Each row of a before or after table is a point. One or more steps were done to the points. Then noise was added and the rows were shuffled. The steps act on how far a point lies along the listed directions, d1 being the first. Name the steps. A step turns or swaps two directions, mirrors them in a line or flattens them onto one, adds a multiple of one to another, or multiplies one. Angles are multiples of 10 degrees, from the lower direction toward the higher: turns from -170 to 170, lines from 10 to 170 but not 90. Use the fewest steps. Two steps may share a direction if one is a turn and the other turns, adds or multiplies; they go together, in the order done. Otherwise the lowest direction goes first.
In the rows, 128 means zero.

Directions:
(1): [ 84 151]
(2): [151 172]
Before, 9 rows:
[[136 114]
 [ 93 124]
 [117 131]
 [109 124]
 [134 177]
 [ 88 147]
 [207 181]
 [ 93 159]
 [ 67 158]]
After, 9 rows:
[[157 108]
 [157  67]
 [148  90]
 [ 33 137]
 [146 118]
 [ 93  94]
 [133 115]
 [131 144]
 [137  81]]
Steps: turn d1 and d2 by -140 degrees

Directions:
(1): [ 83 171 161 123]
(2): [ 95 140  69 143]
(3): [169 178 123 156]
Before (11 x 4):
[[108  77 136  81]
 [159  90 195 108]
 [127 151  98 141]
 [134  77 198  96]
 [147  71 141  86]
 [ 91  88 151  97]
 [113 180 132 127]
 [124  86 162 109]
 [ 94  93 136  92]
 [112 209 144 155]
 [125  76 163 114]]
After:
[[111 102 170 110]
 [151 204 122 169]
 [ 80 117 163  99]
 [148  96 199 107]
 [136 177 122 136]
 [133 142  92 139]
 [ 90 102 151  80]
 [120  97 207  97]
 [121  80 157  78]
 [ 81 117 147  95]
 [109  91 175 114]]
Steps: turn d1 and d3 by 30 degrees

Directions:
(1): [114  82 130 173  98 124 202 114 111]
(2): [149 136 101 173 177  72 114  91 101]
(3): [108 118 107 132 177 104 158 182 186]
Before (11 x 9):
[[130 167 135 147 137 122  75  91  85]
 [124 113  80 184 195  75 158 161 166]
 [128 131 128 139 147 109 133 132  88]
 [123  81  88 204 176  59 229 144 128]
 [107 107 143 103 125 142 145 161 166]
 [130 106  71 171 205  55 152 144 150]
 [104  86 128 115  83 162 181 138 117]
 [124 112 132  77  85 177 144 156 162]
 [104 128 132 100  87 179 161 179 170]
 [134 134 104 105 153 132  85 124 136]
 [104  81 138 106  87 140 205 136 168]]
After (11 x 9):
[[129  99 127 166 140  96 146 102 113]
 [105  82 146 110  30 187 183 126 113]
 [ 93  72 146 119  66 168 241 184 148]
 [139 120  81 191 163  82 160 105 110]
 [114 123 145 108 125 134 134 164 105]
 [110  85 145 149  47 184 188 129 114]
 [115  87 104 147 160  71 198 118 157]
 [154 110  80 160 172  73 139 101 122]
 [108 174 145 107 128 163  71 139 124]
 [111 102  86 142 179  86 162 156 146]
 [139 122 117 122 107 146  98  97  99]]
Steps: turn d1 and d2 by -160 degrees; turn d1 and d3 by -110 degrees

Directions:
(1): [124 125 144 148 146 153  99 187 103 185 197 146]
(2): [155 174 104 163 211 107 131 147 158 147  96 112]
Before, 11 rows:
[[ 90  92 167  57  49 150 175  59 118  79 131 135]
 [146 168  99 151 147  79 161 102 155  96  47  97]
 [152 141  94 118 149  92 146  90 150 110  97 125]
 [166 160  81 174 201 110 114 131 151 137 105  94]
 [143 166 127 168 226 117 142 212 138 186 129 126]
 [141 149 124 141 147 137 139 125 139 133 103  98]
 [152 168  95 157 202 101 131 137 175 129  75 102]
 [134 149 122 184 171 154  96 198 149 191 162 131]
 [138 112 113 119  90  89 137  71 133 102  82 113]
 [114 110 110 110 116 139 126 129 128 119 132 130]
 [104  89 158  68  15 142 141  75  89  78 141 128]]
After:
[[117 115 141 144 134 157  90 192 110 179 199 146]
 [146 173 104 190 196 131 113 177 174 169 118 115]
 [105 102 155 136  70 143 112 168  76 161 195 146]
 [127 101 127 108 103 131 113 130 100 148 189 154]
 [136 157 134 167 217 126 135 218 126 196 150 131]
 [ 99 107 154  60  66 136 185  43 136  64  98 128]
 [117 117 105 110 127 134 129 124 137 114 118 124]
 [119 117 132  75  50 110 164  46 125  48  76 105]
 [128 129 142 137 122 158 125 146 115 153 152 117]
 [140 118 117 164 148 154  82 172 101 179 202 123]
 [120  82 136 113  55 118 115 101 100 130 149 136]]
Steps: mirror d1 and d2 in the line at 50 degrees

Directions:
(1): [163 122 105 134 135  99 148  73 154 146  76 157 100 106  56 192 161 126]
(2): [134  67 118 160 171 184  82  95 110 153 188 162 153 140 123 174 105 127]
(3): [125  90 114 138 170  95 211 116 147  84 131 155 190 152 108  89  95 115]
(4): [ 99  94 138  53  97 106 123  59 104 169 106 146 160 166 164 115 153 155]
(5): [157 146 151 138  72  69  81 108 174 140 187 148 145 121  87  96  88 151]
Before:
[[130 104 134  94 115 114 145  93 111 132 105 139 144 154 129 116 150 149]
 [102 135 124 109 122 112 145 111 137 131 103 122 125 113 127 114 126 121]
 [114 127 143 100 114 151  93 102 115 153 113 135 105 125 141 154 164 142]
 [147 123 131 153 129 144 117 133 137 136 145 127 123 121 102 139 120 116]
 [131 127 132 161 148 140 135 160 140 118 152 119 123 120 125 130 118 127]
 [101  98 140 105 131 144 123 123  98 132 135 125 144 148 160 118 139 122]
 [135 120 162  92  78  70 104  88 155 150 162 147 160 148 108  94 111 139]
 [116 164 151  85 104 140 104 126  93 179  88  93  85 121 148 160 186 134]
 [126 141 145 124 111 157 129 136 117 127  92 105  90 107 141 136 153 127]
 [139 155 106 147 124 148 131 175 127  99  90 100  88 106 122 150 145 111]
 [121 115 142 100 117 112 112  88 115 155 116 137 155 139 130 129 150 140]]
After, 11 rows:
[[162 154 180 122  55  91   9  75 151 212 211 141 125 123  83 150 113 172]
 [120 124 141 100 111  99 125  88 118 154  97 132 150 136 124 129 159 140]
 [150 122 158 150  87 138  63  98 145 154 177 141 118 110 106 133 105 147]
 [ 97 115 130  68 146 134 185 128 101 125  50 104 122 151 163 129 181 106]
 [143 147 135 142 111 122 137 150 143 116 123 112 117 118 110 118 132 115]
 [124 134 136 155 142 131 141 166 141 110 146 109 123 118 128 123 117 125]
 [160 122 116 179 113 146  65 144 143 122 181 135 117 108 100 152  96 129]
 [128  96 130  97 133 131 149  90  99 138  99 141 145 156 131 134 154 147]
 [105 102 120 121 154 145 139 103 122 138 120 136 132 120 130 144 123 117]
 [147 147 166 102  65  92  50  86 161 164 162 155 118 121  98 126 131 165]
 [117 108 152 100  99 109 109 112 119 136 151 136 148 147 142 100 121 131]]
Steps: turn d1 and d4 by -10 degrees; turn d2 and d5 by 140 degrees; add -1.5 times d3 to d5
